Each wall is flat, endless, passes through zero and stands at right angles to its row. A trip goes straight from one point to another. List the walls that it crosses, first one first.
(in the rows, 128 means zero)

Walls:
(1): [135 148 101]
(2): [ 83 192 134]
(3): [210 153 135]
(4): [172  79 102]
(5): [158 127 114]
(6): [104 113 197]
(7): [156  86 138]
(8): [ 79 161 176]
(9): [115 115 143]
Trips:
[124 110 100] to [145 109  85] -> 3
[ 80 112 120] to [ 87  92 142] -> 7, 2
[130 135  96] to [163  89 155] -> 2, 7, 1, 9, 6
[119 130 139] to [123 116 185] -> 7, 2

Walls:
(1): [ 76 146 149 125 136 115 139  52  70 128 110 122  99 184]
(2): [127 135 111 165 141 105 105 140 179 134 108 126 157  45]
(3): [129 221 154 100 140  81 174 144 133 104 133 100 162 112]
(4): [ 88 185  92 144 107 126  57 123 141 114  87 168 112 107]
(5): [ 94 167  70 182 121 188 125 138 169  97 133 122  84 124]
(6): [ 62 148  98  84 127 162 103 117 114 117 146 154 214 123]
Trips:
[117 106 178 125 139 145   8 135 173 121 101 113 150  76] to [154 146 162 121 105  95 116 187 207 136 119 154  59 119] -> 6, 5, 3
[157 124  38 132 112 119 136 165  68  97 102 128 112 147] to [ 84 109 152  80 101 146 132 173 178 138  92 142 137  88] -> 6, 2, 3, 5
[111 166 157 117 163 165 118  87 155 121 125 162 143 126] to [ 54 131 209 120 127 125 151 157 119  77 163 116 219 116] -> 5, 4
[169 111 101 132 151 108 176 121 137 108 140 171 142 126] to [150 183 133 181 148 158 147 160 124 144  53 164 139 166] -> 5, 4, 1

Walls:
(1): [ 78 116 123 159 115  93 109  90 160 151  81 121 154 141 145 146 108 192
  81 119 124 130  90  96 117  10 136 134  83 167 141 153 133 124 142 133
 129 117 152  94 166  65 141  42 106 159 160 135]
(2): [179 141 137 195 162 211 122  63 155 102 154  85 102 173 163 156 122 105
 111 133 117 107  71 118 160  97 135 136 133 130 136 195  96 112 179 170
 141 176 119 187 113 186  98 167  59 149 125 149]
(3): [162 127 177 172 139 123 115 175 105 123 165 200 150 195 106 190  94 205
  82 124 113 156  85 191  87 136 153  94 125 113 135 168 116 149 147 154
 128 102 120 126 135 136  70 118 179 128  81 135]
(4): [ 88 130 114 146  95 129 117 130 164  82 137 117 127  90  87 183 118 112
 140 137  80 138 120 149 107 184 110 167  82 152 113  92  90 193 117 112
 145  73 117 191 154 132 115 143 144 163 110 139]
(5): [147 123 223 149  87  73 185 108 129 125 134 154  69 119 145 146 149 150
 208 118 121 143 206 156 118 133 114 109 115 159 102  99 108 122 148 125
 153 115 141 168  88  99 179 121  97 163 123 136]
(6): [130 163 150 156 161 107  82 109 195  96 119 163 133 135 133 189 137 176
  71 197  84 117  96 173 186 168  71 123  67 168  94 145  98 105  75 126
 130 169 112 176 142  90  79 129  85 106 190  70]
Trips:
[109 148 106  96 202  53 161 108 123 100 150 193  80 225 115 152  91 135
 152 122 127 126 150  92 126 101 124 131 145 178 147 120  66 109 101 132
  66 131 105 186  72 122 111 114  93 183 154 143] to [ 91 141 112 145 171 134 110  98 174 101 154 189 110 124  47 162 138 142
 129 151 127 109 111 169  79 160 121 144  93 169 106 147  78  80  72 112
 118 170  79 182 108 212 163 152  71 118 141 160] -> 4, 1
[ 71  91 136  63 138  86 148 102 161 140  58 154  97 172 179 152 163 149
 152 114 104 118 140 117  70 121 121 135 191  99  61 127 120 121 112 120
  99 108 116 108 138 150 178 130 183 166 193 108] to [144 186 149 203 134  46 104 121 194 153  92 111 114 176  99 112 168 171
 156 192  93 192  94  80 148 143 102  86  82 109 118 146 127 144 145 147
 137 166 118  42 110 141 145 113 193 128 127 121] -> 6, 3
[ 85 130 118  80  60 112  71 147  83  94 147 221 129 139 132 189  75 109
  63 107 129 138  87 127 160 109 113 129  71 117 131  83 139 122 198 133
 100  63 147 145 119 149 128 170 114  80 121 141] to [125 121 189 159 147 177 143 179 119  60  94 128  85 144 131  63 166 127
  97 106 137 147 149 122 158 139 185 126 150 147 178  60  88 133 103 162
 164 200 120  74 167 135  65  56 124 176 133  98] -> 4, 2, 6
[122 130 144 119 119 202 182  63 125 135 127 144 118 110  98  95 146 142
 172 113 171 119  86 164 112 147 108 177  72 142 184 146 122 125 151 101
  55 118 114 141  95  99 111 140 121 172 109 144] to [ 90 182 163 106  68 107 144  67 137 156 168 146 127 110 197  95 130 182
 158  84 128 113 100 153 105 141 123  89  82  93 145 116 146  73  90 154
 101 105 147 148 204 140  46 126 102 171 116 205] -> 1, 3, 6
[ 82 145 178 170 135 168 161  52  95 107  68 175 138 185 109 133 143 118
 120  51 160 144 145 130 125 137 197  79  95 129  58 210 131 141 196 183
  80 127 149  94 108  59 184 156 116 122 109 162] to [130 108 111 114 135 137  93 130 120 113 107 105 137  89 176 141 134 114
 134 179 126  82  70 131 123 211 135 107 186 140  95 141 116 186 114  51
 136 169 104 141 119 200 200 121 130  48  37 125] -> 1, 5, 3, 4
